Each row is a point. Any point is a mix of the corners, with weights that add up to 1. It lies inside the corners' shape when no weight is negative. Say inside or outside, and name the corners with a negative weight.

Corners:
(1): [2.65,2.14]
(2): [-3.39,-1.88]
(3): [0.66,2.88]
Points:
[1.26,2.42] => inside
[-3.00,-1.53] => inside
[0.22,0.08] => outside (3)
[0.94,0.62] => outside (3)
[-2.73,-1.22] => inside
[0.57,0.52] => outside (3)
[-1.20,-0.57] => outside (3)
[-2.75,-1.33] => inside

Corners:
(1): [0.48,0.51,0.18,2.77]
(2): [-1.15,2.62,5.55,-0.98]
(3): [-0.98,-0.86,-1.93,-0.46]
(4): [-0.35,0.30,-2.78,-0.21]
(5): [-2.30,0.74,-3.09,0.04]
Points:
[-1.21,0.49,-3.85,0.41] => outside (2, 3)
[-2.13,0.81,0.23,-1.30] => outside (1, 4)
[-0.63,2.80,5.99,-0.37] => outside (3, 5)
[-1.29,1.37,-0.22,1.22] => outside (3, 4)
[-0.49,0.64,0.03,1.49] => outside (4)
[-1.07,-0.32,-1.74,-0.13] => inside
[-1.83,0.60,-2.21,-0.01] => inside

Corners:
(1): [1.96,1.00,-3.04,2.13,-4.63,-3.53,-0.49,0.88,-3.50]
(2): [-2.28,0.67,1.01,0.60,2.38,-0.80,-2.48,0.25,-2.36]
(3): [3.73,-0.17,0.77,-0.86,-1.52,-1.04,1.08,-5.38,-0.49]
(4): [3.06,2.55,3.32,1.91,1.37,2.23,1.15,-1.87,3.42]
(5): [0.19,0.08,-2.82,-3.03,2.03,-2.05,-1.46,0.35,0.49]
(6): [0.64,-4.12,-2.40,-1.95,3.69,0.43,2.92,1.34,-2.78]
(7): [-0.65,0.73,-1.98,-0.01,-0.38,0.90,2.61,-0.15,-3.98]
(8): [-2.15,2.30,-1.83,1.32,0.92,-3.00,2.69,-6.04,1.75]
(9): [-1.46,2.52,0.71,1.65,2.62,3.70,-3.46,-1.79,3.90]
(10): [-0.39,-4.11,1.34,-3.30,0.75,-2.64,1.01,-1.86,3.08]
Points:
[2.11,-0.64,1.05,-0.46,1.13,-0.09,-0.44,-0.48,1.19] => outside (7, 8)
[0.38,-0.90,-0.90,-0.43,0.10,-1.24,0.39,-0.75,-0.20] => inside
[0.67,0.45,0.49,0.33,-0.80,-0.82,-0.82,0.35,0.39] => outside (3, 6, 8)
[1.58,0.23,0.07,-0.31,-0.17,-0.90,0.78,-3.39,-0.34] => inside
[-0.41,-0.72,-1.10,-0.32,1.88,-0.83,1.29,-1.29,-0.79] => inside
[-1.05,0.51,0.32,0.40,1.37,-0.63,-1.44,-0.52,-1.07] => inside
[-0.89,0.46,-1.14,-0.83,-0.28,-1.64,-1.03,-1.80,-0.14] => outside (4, 6)
[-0.08,0.26,-0.80,0.09,1.46,0.33,-0.18,-1.38,0.55] => inside

Corners:
(1): [-0.99,-1.51,0.76,1.18,-4.59,2.00,2.42,0.16,0.02,-0.41,-0.73,-1.15]
(2): [-2.65,-5.71,-1.21,2.59,0.98,-0.28,-2.56,3.24,-0.07,2.57,0.31,-1.72]
(3): [-2.02,-0.34,1.87,-0.43,1.59,-1.39,1.54,-3.29,-1.97,-0.11,0.62,-1.26]
(4): [-5.50,1.17,0.55,-1.61,4.16,-1.56,0.28,-5.06,-2.65,3.90,-2.98,1.16]
(5): [-1.56,0.26,1.09,-2.47,0.52,1.62,1.33,-2.76,-3.44,2.12,0.48,1.02]
(6): [-3.45,1.09,1.32,-1.89,0.28,-0.21,1.42,-4.14,1.38,-2.23,-0.77,1.85]
(7): [-0.79,-2.57,2.13,1.66,0.92,-0.01,-0.87,-0.79,-3.35,2.26,0.39,3.10]
(8): [2.90,-3.84,-4.13,3.32,-0.19,0.79,1.00,2.69,-1.59,-0.10,-0.47,-1.08]
(9): [0.93,-4.47,-0.81,1.01,1.77,-1.51,-4.34,2.11,-1.82,0.60,-0.96,-1.18]
(10): [3.65,-4.74,-1.10,0.78,1.64,0.55,3.20,2.21,-2.20,1.54,-0.26,-1.00]
(11): [4.09,1.05,-0.18,-0.90,0.15,0.11,2.56,-3.40,1.54,-0.95,-0.02,-1.67]
(12): [-1.17,-0.34,-0.34,0.60,0.45,-4.27,-1.23,1.01,-0.56,2.70,-0.19,1.64]
(13): [-0.81,3.37,2.42,-1.46,4.74,1.44,-1.92,-0.55,0.41,-1.54,-0.81,-0.52]
Points:
[-0.63,-1.02,0.10,0.28,1.22,-0.59,0.08,-0.72,-0.23,0.30,-0.59,-0.16] => outside (5)
[-0.83,-2.20,-1.09,0.64,0.11,-1.68,0.88,-0.42,-0.37,1.40,-1.05,-0.83] => outside (5, 7, 13)
[0.78,-1.07,-0.52,0.60,-0.12,-0.32,0.86,-0.37,-0.36,0.44,-0.33,-0.47] => inside
[-1.84,-1.56,-0.39,0.92,0.69,0.11,-1.12,0.38,-1.20,1.16,-0.89,0.74] => outside (3, 10, 11)
[0.47,-1.80,0.06,0.46,0.44,0.23,0.25,0.57,-1.55,1.19,0.21,-0.45] => outside (4, 6)
